Each row is a point. Any point is a mix of the corners, with weights that add up to 1. It lies inside the corners' shape when no weight is negative. Is each point inside? If not, which corners have a negative weight?

Corners:
(1): | -65 |  28 |
(2): | 39 | 31 |
(3): | -16 |   2 |
Points:
| -31 |  24 | -> inside
| -60 |  27 | -> inside
| -36 |  22 | -> inside
| -48 |   3 | -> outside (2)
| -48 |   2 | -> outside (2)
| 32 | 29 | -> inside

Corners:
(1): |   3 | -66 |   3 |  19 |
(2): | -18 |  79 | -16 | -27 |
(3): | -75 | -36 |  48 |  43 |
(4): | -45 | -62 |  11 | -54 |
(5): | 15 | 70 | 40 | -7 |
Points:
|   3 |  44 |  32 | -11 | -> inside
| -36 |  -5 |  62 |  56 | -> outside (2, 4)
| -21 | -21 |   4 | -18 | -> inside
| -41 |   8 |   4 | -12 | -> outside (5)
|  0 | 18 | 26 | -5 | -> inside
| -28 | -24 |  42 |  10 | -> outside (2)
| -5 |  5 | 24 |  3 | -> inside
| -16 | -36 |  10 |  14 | -> inside
| -17 | -78 | -14 | -33 | -> outside (3, 5)

Corners:
(1): |  15 |  22 |  13 |   5 | -59 |  -5 | -76 |  46 |
(2): |  10 | -12 |  17 | -22 |  23 | -76 | -45 |   0 |
(3): | -59 |  43 |  -2 | -19 | 104 |  34 |   3 |  -3 |
(4): | -50 |   4 |  40 |   2 |  70 |   5 |  -2 | -67 |
(5): |  91 | -51 |  66 | -26 | -11 |  47 |  31 |  31 |
(6): |  -7 | -38 | -22 | -34 | -30 |   2 | -25 |   1 |
(7): | -13 |   7 | -22 |  81 | 106 | -17 | -35 | -42 |
(8): |  10 | -12 | -23 |  47 | -54 | -26 |   0 |  17 |
(9): | 106 | -17 |  18 | -16 | -28 |  41 |  31 | -17 |
Points:
|  34 | -10 |  23 | -18 | -23 |  11 |  -6 |   5 | -> outside (7)
|  -9 | -13 |   4 | -13 |  17 | -12 | -23 |  -3 | -> outside (9)
|   2 |   5 | -13 |   5 |  61 |  36 | -12 |  -5 | -> outside (2, 4, 8)
|   4 |  -5 |  17 | -12 |  25 | -30 | -27 |  -4 | -> inside
| 19 | 11 | 16 | 22 | 19 | 31 | -6 |  5 | -> outside (2, 6)
|  32 | -32 | -13 |  35 | -64 | -49 | -54 |  47 | -> outside (3, 4, 9)
|  21 | -21 |  14 |   4 |  26 | -24 |  -8 | -24 | -> outside (1, 3)

Corners:
(1): | -35 |  60 | -42 | -48 |  18 | -11 |  17 |  -7 | -40 |
(2): |  70 |  52 | -36 |  12 |  54 |  15 | -71 |  10 |   0 |
(3): |   2 | -13 |  38 |  39 |  79 | -65 | -29 | -56 |  19 |
(4): | -43 | -19 |  44 | -12 |  -7 | -60 |  55 |  13 | -73 |
(5): | -72 | -36 |  36 | -53 | -16 | -12 |  63 |  26 | -58 |
(6): | -36 |  10 | -16 | -74 | -19 | -28 |  65 |   0 | -38 |
(7): |  19 |  46 |  16 |  26 | -38 |  -7 | -52 |  26 |   5 |
(8): | -71 | -27 |  32 |  -3 | -16 | -41 |  81 |  17 | -50 |
(9): |  -2 |  -3 |  61 |   6 |  25 | -36 |  24 | -44 |   4 |
(10): |  82 | -20 |  -2 |  35 | -16 |  39 | -63 | -40 | -28 |
Points:
| -41 |   3 |  18 | -15 |   7 | -38 |  37 |   3 | -33 | -> outside (10)
|  -7 |  -1 |   9 | -11 |  23 | -23 |  12 | -16 | -26 | -> outside (7)
|  15 |  28 |  13 |  10 |  -3 | -12 | -25 |   5 |  -6 | -> inside
|  19 | -17 |  25 |  20 |  13 |  -9 | -20 | -24 |  -6 | -> outside (1, 4)
| -12 |  -8 |  16 |  -8 |  16 | -24 |  21 |  -9 | -33 | -> outside (7)

Corners:
(1): |  -2 |  20 |  19 | -18 |  46 | -44 | -13 |  -5 |  43 | -20 | -38 | -28 |
(2): | -45 |  39 | -42 | -26 |  43 | -29 | -37 | -70 |  10 |   6 | -66 |  43 |
(3): | -91 |  -9 | -16 |  81 |  24 |  -9 | -78 |  17 | -27 |  15 |  36 |  18 |
(4): | -80 |  20 | -68 |  47 |   0 | -20 |  22 |  36 | -15 |  20 | -33 |  10 |
(5): |  62 | -62 | -10 | -33 |  70 |   7 | -15 | -13 |  -9 |  30 |  51 | -59 |
(6): | -19 |  32 |  40 | -54 | -63 | -63 |  -8 | -52 | -55 |  -9 | -30 |  45 |
(7): |   14 | -104 |  -73 |   62 |  -47 |   59 |  -10 |   -4 |   83 |  -11 |  -93 |  -23 |
(8): | -31 | -13 |  20 | -29 |   0 |  38 | -22 |  13 |  44 | -23 |   7 | -34 |
(9): |  46 |   9 | -49 |   0 |  19 |  22 |  51 | -33 |  43 | -13 |  12 |  33 |
(10): |  11 |  21 |  69 | -44 | -45 | -28 |  19 | -44 | -59 | -76 | -11 | -16 |
(11): |  39 | -16 |  10 | -12 | -25 | -23 |  56 |  51 | -24 | -97 | -33 |  60 |
(12): | -40 | -14 |  -2 | -27 |  18 | -49 |  -8 | -79 |  -5 |  14 |  23 | -32 |
(13): |  74 | -32 |  -6 | -64 | -34 | -36 | -12 |  25 | -63 | -80 |  45 |  -4 |
Points:
| -26 |   1 |   4 | -18 |   2 | -16 |  -4 | -26 |   9 | -15 | -37 |  -7 | -> outside (3, 9, 13)
| -17 | -17 | -15 |  -7 |  -3 | -12 |  -7 |   2 | -17 | -30 |  -3 |   4 | -> outside (1, 6, 9)
|  -8 | -19 | -21 |   1 |   5 |  -6 | -11 | -16 |   9 |   0 | -10 | -13 | -> outside (11)
| -20 |  20 |   7 | -21 | -10 | -31 |   3 |  -8 | -17 | -36 | -16 |  22 | -> outside (5, 7)
|  -7 | -21 |  -5 |  -3 |   3 |  -9 |  -7 |  -6 |  -7 |  -7 |  10 | -14 | -> outside (2)
|   6 | -13 |  -2 |  -7 |   6 |  -6 |   4 | -29 |   9 | -16 | -12 |   4 | -> outside (4, 13)
| -25 | -57 |   0 |  14 | -39 |   4 | -41 |  -7 | -24 |  -6 |  13 | -45 | -> outside (1, 2, 9, 11)

Corners:
(1): |  26 | -48 |  59 | -30 | -21 |  23 |  -9 | -31 | -15 | -17 |  57 |  73 |  14 |  56 |
(2): | -34 |  19 |  46 | -32 |  29 |  -8 | -89 | -27 |  28 |  -5 |   3 |  -3 |  21 |  39 |
(3): |   2 |  -4 |  -2 | -22 | -49 | -14 | -11 |  26 |  36 |   7 | -16 |  30 | 121 | -37 |
(4): |  -7 | -48 | -35 | -32 |   3 |  -6 | -71 | -11 |  87 |   3 | -25 |  17 | -11 | -36 |
(5): | -16 |  -3 |  28 | -39 | -13 | -27 | -11 |   6 |   3 |  10 |  -1 | -17 |  -7 | -39 |
(6): |   7 |  -6 | -60 | -47 | -26 |  23 |   2 |  56 |  44 |  -8 |  15 | -31 | -17 | -50 |
(7): | -17 |  27 | -23 | -15 | -17 | -11 | -33 |  30 | -29 | -11 | -19 |   1 |  16 |   1 |
(8): |  41 |  10 |  19 |   6 |  27 |   7 | -33 |  91 | -32 | -38 | -21 |  87 |  90 |  -7 |
(9): | -71 |   9 |  -4 |  28 | -23 | -10 |   4 |  -7 |  57 |   6 | -21 | -30 | -20 |  19 |
(10): | -30 |   7 |  50 |  -8 | -19 |  68 |  14 |  -1 |  -4 |   2 | -24 | -18 |  28 |   2 |
(11): |   8 |  22 | -14 |  18 | -12 | -20 |  45 | -20 | -33 |  16 |  47 |  40 |  17 | -28 |
(12): | -26 | -47 |   2 | -35 |  40 |  58 | -41 |  14 | -20 | -47 |  -4 |   0 | -23 |  38 |
(13): |  22 | -11 |  19 | -40 |  20 |  22 |  20 |  -6 | -22 |  20 | -17 | -31 | -26 |   4 |
(14): |   8 |  30 |  -1 | 115 | -55 | -53 |  62 | -31 | -29 |   6 |  45 |  -5 |   8 | -15 |
(15): |  23 |   7 |  41 |  11 | -15 | -27 |  57 | -17 | -32 | -42 |   5 |  46 |  24 | -16 |
Points:
|  -5 |   8 |   8 |  -6 |  -8 |  -6 | -12 |   2 |   4 |   1 |  -3 |   6 |  15 |  -4 | -> outside (12)
| -10 |  -3 |   9 |  -2 | -12 |   8 | -10 |   7 |   1 | -12 |   8 |  18 |  22 |   0 | -> outside (13)
|  -3 |  -6 |   9 | -12 |  -5 |  17 | -17 |  15 |   1 |  -5 |  -1 |  15 |  25 |   1 | -> outside (15)
| -11 |  13 |  10 |  12 | -16 |  -4 |  12 |  12 |  -5 | -13 |  -2 |  11 |  31 | -11 | -> outside (1, 4, 13)
|  19 |  -4 |   8 | -13 |  -9 | -14 |   0 |   9 |  -8 | -14 |   7 |  32 |  36 | -19 | -> outside (9, 10)
|  -7 |  -3 |  14 | -12 |  -3 |   3 | -20 |   6 |   5 |  -9 |  -5 |   5 |  16 |   2 | -> outside (11)
| -10 |  -9 |   5 |  -6 | -15 |   7 |  -3 |  17 |   9 | -12 | -13 |   3 |   9 |  -7 | -> outside (2, 11)
|   4 |  -4 |  14 |  -5 |  -1 |   2 |   4 |   6 | -14 | -20 |   4 |  27 |  19 |  -2 | -> inside

Corners:
(1): | -18 |   5 | -22 | -17 |   6 |  27 | -30 |  30 | -43 |  10 | -14 |   1 |   5 |   1 | -41 |   4 |  17 | -17 | -28 | -53 |
(2): |  34 | -14 | -33 |  27 | -21 |  -9 | -44 | -23 |  31 |  -4 |  51 |  51 |  14 |  13 | -81 | -26 | -37 |   5 |  -2 | -42 |
(3): | -36 | -60 |  -8 | -14 |  31 |   2 |  32 |  23 |   1 |  -3 |  -5 |  -3 | -46 | -24 |  -4 | -23 | -38 | -19 |  -1 |   1 |
(4): | -69 |   3 |  59 |   7 |  -2 | -32 |  21 | -34 | -40 | -76 | -37 |  38 | -17 | -59 |  -8 |  24 |  72 |   2 |  19 |  10 |
(5): |  34 | -68 |  32 |  38 |  16 |  29 |  -2 |  71 |   2 |   3 |  52 |  -2 | -92 |   9 | -22 | -10 |  -9 | -11 |  11 |  -6 |
(6): | -19 | -44 |   1 |  -7 |   0 |  11 | -47 |  -2 |   5 |  29 |  30 |  23 |  63 |  -7 |  -9 |   1 |   6 |  -7 |  -3 | -51 |
(7): | -54 |  34 |  67 |  26 |  35 |   7 |  -4 | -31 | -69 | -41 | -41 | -18 | -20 | -28 |  16 |  28 |  26 |   3 |  39 |  -1 |
(8): |  24 | -48 |  -8 | -24 |  -4 |  72 |  57 |  -7 |  19 |  27 |  21 |  30 | -15 |  43 |  42 |   0 |  -7 |  40 | -15 | -17 |
(9): |  -25 |   10 |   45 |    7 |  -17 |  -25 |  -22 |   -9 |  -21 |  -56 |  -28 |  -14 |   19 | -121 |   20 |   23 |   49 |   -2 |   13 |    3 |
(10): |  47 | -29 | -37 | -29 |  23 |  25 | -17 |  18 |  40 |  14 |  67 |  44 | -22 |  24 |  13 |  -6 |  -9 |   6 | -46 |   4 |
(11): |  52 | -48 | -35 |  24 |  26 | -19 |  30 |  50 |  55 |  31 |  29 |   8 |  17 |  49 |   6 |  14 | -30 |   2 | -10 | -22 |
(12): |   4 | -27 | -21 | -16 |  -6 |  15 |  59 |  19 |  30 |   2 |  66 | -18 |   5 |  59 | -40 | -39 | -30 |  74 | -32 |  22 |
(13): |  47 |   2 | -17 | -18 |  10 |  -5 |  37 |  10 |  21 |  38 |  62 |  39 | -28 |  63 |  17 |  -9 | -32 |   3 | -65 | -43 |
(14): |  17 | -14 | -14 |  -2 | -16 |   1 |  26 |  29 |  68 |  27 |  32 |  35 | -64 |  48 |   1 | -16 | -27 |  30 | -22 |  34 |
(15): | -58 | -28 |  37 |  44 |  37 |  48 | -17 |  33 |  37 | -40 |  28 | -10 | -43 | -31 | -16 |   4 | -36 | -38 | -16 | -35 |
(16): |  16 | -38 | -29 |  13 |  -6 |   4 | -15 |  40 |  11 | -28 |  57 |  -1 | -51 |  69 |  32 |   8 | -41 |   3 | -17 |  -8 |
(17): | -66 |  32 |  23 | -13 |  -7 |  18 | -17 | -63 | -26 | -36 | -19 | -23 |  49 |  -5 | -32 |  30 |  53 | -64 |  29 | -27 |
(18): |  35 | -53 | -34 |  26 |   5 |  14 | -21 |  -4 |  49 |  23 |  55 |  12 | -45 |  82 | -10 | -17 | -28 |  16 | -82 | -42 |
(19): |  12 |  23 |  55 | -34 | -19 |  -8 | -31 | -33 |   2 | -16 | -51 |  20 |  74 | -25 | -23 |  50 |   1 | -34 |  12 |  -3 |
(20): | -38 |  25 |  23 |  19 | -20 |  25 |  30 | -33 | -51 | -26 | -11 |  27 |   4 | -33 | -25 |  34 |   5 | -19 | -12 |  54 |
(21): |   1 |  39 |  22 |  14 | -21 |  12 | -79 | -31 |  -9 | -57 | -11 |  21 |  92 | -37 | -28 | -42 |  16 | -42 |  -9 | -16 |
Points:
| -23 |  -8 |  19 |  -3 |  -8 |   3 |  -3 | -11 |   0 | -27 |   2 |   2 |   4 |   0 |  16 |  12 |  -4 |  -6 |  -5 |  -1 | -> outside (1, 2, 5, 10, 11)
|  -7 |  -4 |  10 |   7 |   0 |  12 | -18 |   1 |   6 | -18 |  12 |  12 |   8 |  -8 | -11 |  -7 |  -2 | -13 | -14 | -16 | -> inside
|   3 |   2 |   0 | -10 |  -1 |   4 |  -8 | -20 |  -1 |   0 |   0 |  30 |  24 |  -6 |  -8 |   9 |   7 | -10 | -17 | -11 | -> outside (5, 12, 15, 16)
|   5 | -17 |  12 |   0 |   9 |  10 |  16 |  13 |   6 |  -9 |  11 |  14 | -24 |  -7 |   4 |   1 |   3 |   6 | -20 |   3 | -> outside (2, 6, 16, 17)
